Every row gives one point. Examples show where two turns around zero, p and q, send a point. Write where each new point lands after one turn and then the other. Backwards means that the second turn is done in reverse. Each puzzle has new turns, and all numbers are rounded.
In the rows, 128 means zero.

Turn p:
[121 163] => [115 161]
[127 101] => [131 101]
[173 143] => [170 150]
[ 91 105] => [95 99]
Turn q:
[132  62] => [ 66 104]
[127 153] => [152 136]
[113 145] => [140 147]
[140 152] => [155 124]
Where do these land?
q, then p backwards: [99 99] => [ 95 153]
q, then p: [150 174] => [179 129]
p, then q: [135 111] => [116 114]

Turn p:
[151 121  95 180] => [146 130  69 104]
[133 137 158 122] => [148 126 152 135]
[ 76 123 120  79] => [ 69 120 156 158]
[123 124 113 100] => [100 140 139 125]
[133 184 131 128] => [150 166 128 163]
[ 99  90 124 155] => [114  80 105 123]
[181 117 156 132] => [169 134 147  88]
Turn q:
[157 124  81 124] => [169  96 109 132]
[107  81 141 155] => [ 90 132 107 168]
[158 155 168 129] => [107 109 167  97]
[151 138 170 124] => [ 98 114 151 100]
[ 95 104  94 118] => [146 153  89 150]
[ 98 156 158  94] => [118 174 141  91]
[129 139  85 152] => [167 119 134 158]
Where do these land?
p, then q: [114 122 143 142] => [118 113 115 141]
p, then q: [143 137 130  52] => [ 96 173 174  98]
q, then p: [110 131 134 173] => [162 101 114 147]
p, then q: [125  98 102 127] => [139 155 101 127]
p, then q: [160 161 133 180] => [169  73 136 118]
q, then p backwards: [103 133 103 151] => [122 168 141 131]
p, then q: [141 113 151  71] => [ 82 155 144  95]

Turn p:
[153 153  66 138 174  77] => [106  81 123 112 167  54]
[109 136 116 148 100 140] => [130 162 127 146 115 112]
[145 164  79  90 151  69] => [ 93 101 158  81 170  77]
[149  74 144  95 125 164] => [180 127 115  98 127 176]
[ 97 111 174 129 137 148] => [129 121 129 141  84 169]
[114  89 138 118 133 128] => [158 113 140 122 107 142]
[141 105 177 144  97 136] => [149 140 135 166 134 176]
[114 155 126 148 106 138] => [109 159 124 148 121 118]
[130 165 131 143 128 153] => [ 97 148 100 138 127 128]
Turn q:
[ 97  85  65 126 115 110] => [172  75 119 156 147  91]
[115 182 119 118 111 140] => [111 156 118 105 120  84]
[158 198 151 130 151  90] => [123 181 142  60 151 139]
[168 103 115 115 141 162] => [157 142 104 154  99 156]
[123 169 124 154 133 188] => [108 187 133 158 110  99]
[118 117 158 135  96 121] => [102 101 150 121 110 131]
[175 106 118 136 153  95] => [176 128 139 116 141 171]
[ 98  93 161 115 127 120] => [ 95  87 122 138 138 148]
[100  99 140 122 125 124] => [110  94 124 143 137 132]
Where do these land?
p, then q: [ 92 169 103 202 144 183] => [169 109 176 110 146  42]
q, then p backwards: [132  94 109  95  87 173] => [ 89 109 130 174 170 152]
p, then q: [125 110 114 142 132 109] => [139 117 145 120 130 150]
q, then p: [141 157 157 150  92 123] => [110 149 166 125 116 164]
q, then p: [143  84 140 102 156 128] => [159 143  79 120 119 118]
q, then p backwards: [151 120 118 112 160 116] => [157 107 136 122 119 153]
q, then p backwards: [129 142 118 111 159  91] => [173 123 112 105 124 138]
p, then q: [110 149 165 111  93 101] => [ 66 145 140 136 125 131]

Turn p:
[127 131 130 111 101 118 171  96 163] => [151 125 112  82 123 151 117 151 162]
[ 98 140 126  94 106 149 179 136 144] => [138 165 115  96 124 160  98 166 122]
[ 96 119 110 138 142  86 133 146 106] => [ 71 126 136 108 117 119 120 113 117]
[ 93 130 146 142 103  86  97 168 109] => [ 83 113 133 120  97 144 165 119  83]
[ 90 130 152  98 119 130 157  95 120] => [134 172 144  93 115 158 132 131 150]
[158 106 129 138 160 162 105 121 163] => [146 106 138 179 161 126 122 138 155]
[160 155 111 162 153 159  97 112 136] => [159 110 135 179 115  87 117 124 140]
[110 142 134  95 125  56 100 175  92] => [ 89 108 153  90 119 144 137  83  59]
[167 106 101 142 124 171 106 107 124] => [153 128  92 176 146 111 127 110 151]
[180 121 139 160 147 163 134 124 123] => [155 127 122 157 161  81 144 143 141]
Turn q:
[132 174 122 107 105 147  80 105  80] => [103 161 128 121  83 165 145 119 184]
[150 124 146 103 136 137 147 103 131] => [151 156 114 141 141 144 121 109 120]
[158  92 158 103 115  82 135 123 128] => [154 101 136 132 160 159  98  86 129]
[117 145 104 110 165  96 127 163 152] => [146 122 141 119 141  80  96 153 156]
[ 94 108 157 170  97 132 152  90  86] => [121 104 145 167  89 155 170 102  86]
[107 102 118 103 139 141 143 166 160] => [141 123 136 132 170 120 120 178 119]
[133 156 173 102 122 113  76 123 148] => [ 91 135 113 157 137 143  87 111 175]
[135 153 105 172 154 133 120 169 102] => [119 115 122  87  77 101 115 155 121]
[115  85 103 169 122 165 149  87 135] => [113 143 143 122 138 121 182 119  65]
[139 142  93 141 126 135 152 151 157] => [140 121 101 103 142  93 145 148 126]
Where do these land?
q, then p backwards: [108 119 121 123 156  88 118 161 129] => [140 154 120 134 173 117 140 124 157]
q, then p: [101 134 110 118 135 138 161 158 135] => [114 105 120 117 157 109 131 140  95]
q, then p: [105 122 103 108 101 127 109 152 136] => [112 124 147 130 156 146 119 166 124]
q, then p: [116 126 197 123 128 130 142 163 136] => [ 95 119 101 190 127 108 143 119 121]
p, then q backwards: [205 121  96 141 114 145 132 107 128] => [153 160 129 118 120  90 178 138 175]
q, then p: [132 119 117 117 123  83 124  31 130] => [171 133 164  94 101 104 146 133 204]
q, then p: [137 132 103 186 120 137 132 158 144] => [ 88 143 111  94 144 153 112 100 114]
q, then p backwards: [111 116 152 116 119 146 129 147  77] => [ 92 145 144 114 113 138 109 134 169]
p, then q: [168 182 120 125 124 137 115  57 126] => [127 124  88 100 171 141 123  55 141]
p, then q backwards: [ 97 108 160 124 159 150 118 147 140] => [ 84 100 136 103 126 150 106 118 126]

Turn p:
[153  79  96 137 180 144 141 152  73  48 101] => [197 165  88 176  73 114 144 119 189 113 151]
[147 154 133 102 150  76 101 147 131 127 163] => [144  88 143 130 165  99 158  87 127 145 136]
[ 72 116 161 145  86 140 163 110 103 153  67] => [119 184 116 122 118 123  64 175  72 124 123]
[116 149 125 127  75 158 172  87 108 184  94] => [117 129 129  87 123 144  71 206 103 144 110]
[117 141 121 125 124 125 106 154 147 142 161] => [100 117 144 103 141 117 138  97 136 125 130]
[162 142 151 115 140 117 127 150 157 150 148] => [125 110 152 116 156 120 177 130 120 122 119]
[123 126 112 116 152  97 138 123 156 129 175] => [123  87  98 113 141 132 155  93 120 123 128]
[144  71 113 182 167 146 116 121  73  99 105] => [158 147 105 192  84 112 106 133 174  83 112]
[120 153 134  85 151 130  84 132 143 131 167] => [139 104 166 105 154 146 138  73 132 129 134]
[118 157 143 142 103 139 140 138 132 125 152] => [ 99 119 144 111 124 123 127 139 117 122 163]
[113 103 162 126  54 154 155  83 127 148  99] => [105 148 141 123  85 155  92 179  67 147 106]
[125 155 135 113 163 128 115 140 179 136 144] => [119 123 136 111 176 153 162 102 131 115 134]
[157 114  97 167 144 122 120 107 107  66  88] => [145 140  96 203 109 135 121 141 174 142 142]
[126 131 109 110 102 117 114 149 157 154 128] => [100 133 135 100 142 121 139 116 130 158 104]
Turn q:
[137 157 136 104 161 144 151 128 137 154 115] => [136 157 132 143 150 136 110 127 119 167 154]
[110 102 107 112 133 100 148  70 130 143 111] => [142 124 154 176 107  94 160 118 100 135 131]
[109  87 136 180 140 109 128 128 100 144 147] => [119  97 103 127 145 123 150 139  77  97 104]
[148 120 139 116 125  98  90 128 109 109 106] => [113 128 165  98 131 125 164 140 142 117 131]
[ 54 159 160  94  93 120 136  90 139 142 136] => [ 95 123 140 214 103 143 114 139 145 105 161]
[118 110 195 117 127 120 139 139 144  93 119] => [131 103 135 126 120 194 153 125 133 119 161]
[188 166 141 100 116 151 171 174 135 132 163] => [136 186 107 100 109 183  88 139 139 170 111]
[ 87 102 125  92  93 118 151 115  86 119  89] => [ 87  99 163 173 114 136 161  98 138 146 102]
[143 170 116 143 108 133 130 127 163 120 103] => [162 156 141 132 140 128 105 111 164 110 127]
[161 116  96 159  79 182  89 138 156 147 127] => [169  97 130 101 131 100  75 153 167 124  83]
[130 129  84 157 128 157 130 167  79 180 171] => [ 93 133  77 116 151  98  88 148 102 147  67]
[131 124 128 141 178  97  76 153 186  75 134] => [157 127  94  73 134 112 169 127 159  96 193]
[147 119 102 150 182 134 125 107 100 106 143] => [123 131 123  86 128  92 129 101  78 130 140]
Where do these land?
q, then p backwards: [124 128 182 119 129 144 108 159 100 132 101] => [137 181 122 131 120 147 118 103 170 145 134]
q, then p backwards: [163 119 120 149 120 153 108  71 126 149 115] => [134 136 168 110 116 126 114 126  72 164 131]
p, then q: [101 134 102 125 118 103 117 130  98  84 151] => [139 127 130 139  93  89 126 168 113 101 115]
p, then q: [110 128 169 107 180 167  86 125 101 153 127] => [136 128 182  72 120 159 118 119 123 116 176]
q, then p: [ 99 147 114 150 135 171 202 105 100 139 176] => [118 114 144 164 117 119  34 123 170 138 113]
q, then p: [ 58 128 111  47 104 123 197  95 178 146 116] => [ 15  89 116 152 122 115 108 188 132  89 108]
q, then p: [151 139 139 149 124 105  94  94 110 132 137] => [152 143 145 139 124 105 140 113 108 140 170]
p, then q: [123 137 112 144 108 108  97 160 149  31 124] => [149 148  92 184 108 110  80 150  87  75 121]
p, then q: [146 122 160 143 179 131 182 162 124 137 118] => [127 178 104  89 110 152 149  79 131 137 120]
q, then p: [152 145 108 142 128 114 106 139 148 145 102] => [144 124 126 137 168 129 167 131 131 134 136]
q, then p backwards: [157 113 102 118 118 126  90 119  98 124 102] => [152 135 128 115 104 131 110 166 121 168 143]
p, then q backwards: [141 148 148  82 124 123 114 164 120 134 155] => [159 106 117 123 153 126 112 104 123 104  86]
p, then q: [127  78 115 156 110 117 155 116 204 135 154] => [105  98 118 183 131 108 123  57 138 143  97]
p, then q backwards: [140 124 111 161 115 106 136 153 137 151 114] => [113 131  96 122 126 114 102 148 108 154 137]
